Each point is reached from the start by the listed moves, each made once or not at all, plus a little noise. Say if it took an odd or an even number of moves. Then give how often each move was made.

Moves:
(1): [0.038, -0.006, 0.012, -0.002, 0.022]
(2): [-0.007, 0.036, 0.001, 0.018, 0.018]
(3): [-0.024, 0.011, 0.043, -0.022, 0.014]
Start: [0.011, 0.000, -0.009, 0.013, -0.002]
Points:
[0.041, 0.030, 0.004, 0.029, 0.039] -> even (1, 1, 0)
[0.004, 0.037, -0.008, 0.030, 0.017] -> odd (0, 1, 0)
[-0.022, 0.048, 0.034, 0.010, 0.029] -> even (0, 1, 1)
[0.026, 0.004, 0.047, -0.012, 0.033] -> even (1, 0, 1)
[0.021, 0.042, 0.048, 0.006, 0.051] -> odd (1, 1, 1)

Moves:
(1): [0.047, 0.004, -0.004, -0.008, -0.007, -0.002, 0.007, -0.002, 0.016, -0.001, 0.002, -0.004]
(2): [-0.004, 0.048, -0.009, 0.005, 0.005, -0.009, -0.019, -0.011, 0.000, -0.005, 0.002, -0.003]
(3): [-0.010, 0.002, 0.045, -0.009, 0.025, -0.011, -0.007, 0.022, 0.003, -0.005, -0.012, -0.017]
(4): [-0.009, -0.015, 0.004, 0.050, 0.024, -0.015, -0.010, 0.018, 0.004, 0.009, 0.007, -0.015]
(5): [-0.005, 0.003, -0.012, -0.003, 0.050, -0.002, 0.025, -0.005, -0.007, -0.008, 0.004, 0.010]
(6): [-0.006, 0.003, 0.002, 0.019, -0.001, 0.048, -0.023, 0.003, -0.007, -0.010, 0.005, 0.000]
(7): [-0.008, 0.011, 0.020, 0.033, -0.017, 0.007, 0.032, -0.006, -0.016, 0.007, -0.013, 0.015]
(8): [0.004, -0.002, -0.010, 0.000, 0.006, 0.003, -0.008, 0.043, -0.020, -0.012, -0.013, 0.000]
(9): [-0.028, 0.004, 0.003, 0.017, -0.003, 0.009, 0.005, 0.025, 0.045, -0.015, -0.010, 0.008]
Start: [0.012, 0.047, -0.002, -0.004, -0.024, -0.002, -0.012, -0.005, 0.000, 0.007, 0.013, 0.012]
Points:
[0.009, 0.058, 0.009, 0.029, -0.037, 0.009, 0.010, 0.030, -0.036, 0.004, -0.013, 0.029] -> even (0, 0, 0, 0, 0, 0, 1, 1, 0)
[0.008, 0.096, -0.017, 0.076, 0.042, 0.026, -0.026, 0.020, 0.050, -0.024, 0.022, 0.006] -> even (1, 1, 0, 1, 1, 1, 0, 0, 1)
[0.057, 0.060, 0.006, 0.021, -0.041, 0.008, 0.018, 0.029, -0.019, -0.001, -0.012, 0.024] -> odd (1, 0, 0, 0, 0, 0, 1, 1, 0)
[0.014, 0.119, 0.012, 0.061, -0.047, 0.051, -0.010, 0.003, 0.037, -0.017, -0.001, 0.027] -> odd (1, 1, 0, 0, 0, 1, 1, 0, 1)
[-0.034, 0.070, 0.012, 0.063, 0.004, 0.061, 0.027, 0.010, 0.015, -0.020, -0.001, 0.046] -> even (0, 0, 0, 0, 1, 1, 1, 0, 1)
[0.053, 0.053, -0.019, -0.017, 0.019, -0.007, 0.021, -0.012, 0.009, -0.002, 0.020, 0.017] -> even (1, 0, 0, 0, 1, 0, 0, 0, 0)
[0.041, 0.058, 0.019, -0.006, 0.046, 0.034, -0.022, 0.054, -0.015, -0.029, -0.002, 0.001] -> odd (1, 0, 1, 0, 1, 1, 0, 1, 0)

Moves:
(1): [0.041, -0.003, 0.008, 0.008, 0.011, 0.007, -0.007, 0.003, -0.014, -0.011, -0.006, 0.017, 0.000, -0.006, -0.036, 0.013, -0.017, 0.014]
(2): [-0.017, 0.039, 0.000, 0.013, 0.005, 0.001, 0.008, 0.002, 0.009, 0.016, 0.004, 0.006, 0.001, -0.008, -0.005, -0.008, -0.014, 0.002]
(3): [-0.004, 0.008, 0.020, -0.005, 0.000, -0.006, 0.001, -0.003, -0.005, 0.011, 0.015, -0.013, -0.012, 0.011, 0.006, 0.019, -0.001, -0.002]
(4): [-0.004, -0.015, -0.012, 0.043, 0.007, 0.014, -0.009, -0.010, 0.006, 0.001, -0.014, 0.004, -0.020, 0.017, 0.001, 0.013, 0.000, -0.004]
(5): [0.008, -0.011, 0.017, -0.017, 0.041, 0.014, 0.017, 0.004, 0.028, 0.019, -0.003, -0.005, -0.009, -0.002, 0.008, 0.001, -0.023, 0.020]
(6): [0.002, -0.008, -0.001, -0.021, -0.001, 0.030, -0.001, 0.003, -0.001, 0.019, 0.005, 0.001, -0.013, -0.013, -0.005, 0.001, 0.016, 0.010]
(7): [0.001, -0.009, 0.014, 0.012, -0.033, 0.008, 0.026, -0.014, 0.005, -0.004, 0.000, 0.005, 0.013, 0.014, 0.000, -0.010, 0.004, 0.004]
(8): [-0.035, -0.014, 0.014, 0.009, -0.005, 0.002, 0.001, 0.048, -0.013, -0.018, -0.032, -0.024, 0.006, 0.004, -0.006, 0.012, -0.009, 0.009]
(9): [-0.005, -0.009, -0.004, -0.005, -0.008, -0.027, -0.025, 0.017, 0.050, 0.011, 0.009, -0.001, -0.020, 0.011, -0.027, 0.007, 0.020, 0.023]
(10): [0.018, -0.007, -0.019, 0.002, 0.000, -0.032, 0.018, 0.012, -0.012, 0.038, -0.014, -0.020, 0.016, -0.005, -0.007, 0.001, 0.003, 0.021]
(11): [-0.003, 0.005, -0.020, 0.007, 0.018, 0.006, 0.022, 0.012, -0.005, -0.018, 0.033, -0.015, 0.009, 0.004, -0.010, -0.002, 0.008, 0.005]
(12): [-0.019, -0.011, 0.008, 0.015, -0.003, -0.007, 0.011, 0.015, -0.014, 0.022, 0.024, 0.039, 0.003, -0.005, -0.009, 0.001, -0.012, 0.002]
(13): [-0.029, -0.013, 0.008, 0.006, 0.003, 0.024, -0.020, -0.010, -0.007, 0.008, 0.004, 0.010, 0.049, -0.002, 0.001, 0.007, -0.006, 0.010]
(14): [0.010, 0.015, -0.032, -0.016, 0.000, -0.002, 0.008, 0.025, 0.006, 0.001, -0.002, 0.021, -0.013, 0.028, 0.031, 0.018, -0.004, -0.002]
(15): [0.018, 0.004, 0.018, 0.016, 0.009, -0.008, -0.002, 0.009, 0.012, -0.006, 0.015, 0.003, 0.010, -0.018, 0.028, -0.006, 0.001, -0.003]
(16): [-0.015, -0.006, -0.011, 0.002, 0.005, 0.004, 0.006, -0.002, 0.005, -0.005, -0.003, -0.004, -0.002, -0.021, -0.005, 0.028, 0.012, -0.015]
(17): [-0.008, 0.016, 0.009, 0.002, 0.024, -0.011, 0.009, -0.011, 0.002, -0.012, -0.013, 0.018, -0.004, 0.006, -0.001, 0.006, 0.035, 0.011]
(18): [-0.010, -0.001, -0.006, -0.003, 0.006, -0.015, -0.010, -0.014, -0.003, -0.013, 0.009, -0.009, -0.004, -0.007, 0.016, 0.007, -0.013, 0.034]
Start: [-0.017, -0.004, 0.001, -0.012, 0.008, -0.013, -0.013, -0.011, 0.015, 0.022, -0.022, -0.001, 0.002, -0.009, 0.007, 0.004, -0.029, -0.013]
Points:
[-0.063, -0.028, 0.013, 0.075, 0.031, -0.027, 0.049, 0.059, 0.027, 0.066, -0.015, 0.012, -0.019, 0.000, -0.099, 0.087, 0.017, 0.067] -> odd (1, 1, 1, 1, 0, 1, 1, 1, 1, 1, 1, 1, 0, 0, 0, 1, 1, 0)
[-0.060, -0.028, -0.057, 0.025, 0.012, -0.042, -0.029, 0.015, 0.064, 0.035, 0.005, 0.056, -0.053, 0.013, 0.009, 0.074, -0.032, 0.025] -> even (0, 0, 0, 1, 0, 0, 0, 0, 1, 0, 0, 1, 0, 1, 0, 1, 0, 1)
[-0.073, -0.030, -0.058, -0.023, 0.025, 0.024, 0.025, 0.082, -0.013, 0.044, -0.033, -0.031, 0.055, -0.014, 0.004, 0.072, -0.009, 0.024] -> odd (0, 0, 0, 0, 0, 1, 0, 1, 0, 1, 1, 0, 1, 1, 0, 1, 0, 0)
[0.020, 0.001, 0.014, 0.002, 0.018, -0.057, -0.035, 0.058, 0.054, 0.047, 0.034, 0.069, -0.033, 0.009, 0.005, 0.055, -0.046, 0.025] -> even (1, 0, 1, 0, 0, 0, 0, 0, 1, 0, 0, 1, 0, 1, 1, 0, 0, 0)
[-0.028, 0.030, -0.001, -0.030, 0.102, -0.008, 0.032, 0.055, 0.076, 0.076, 0.040, 0.062, -0.056, -0.007, -0.039, 0.090, -0.014, 0.052] -> odd (1, 1, 1, 0, 1, 1, 0, 0, 1, 0, 1, 1, 0, 1, 0, 1, 1, 0)
[-0.025, 0.049, -0.028, 0.053, 0.051, -0.008, 0.040, -0.029, 0.023, -0.013, 0.007, 0.026, -0.032, 0.027, -0.001, 0.091, -0.021, 0.037] -> even (1, 1, 1, 1, 0, 0, 1, 0, 0, 0, 1, 0, 0, 1, 0, 1, 1, 1)
[-0.048, 0.009, 0.027, 0.007, 0.054, -0.019, 0.003, 0.003, 0.078, 0.055, 0.004, 0.102, 0.022, 0.016, -0.017, 0.045, -0.063, 0.103] -> even (1, 1, 0, 0, 1, 0, 1, 0, 1, 0, 0, 1, 1, 1, 0, 0, 1, 1)
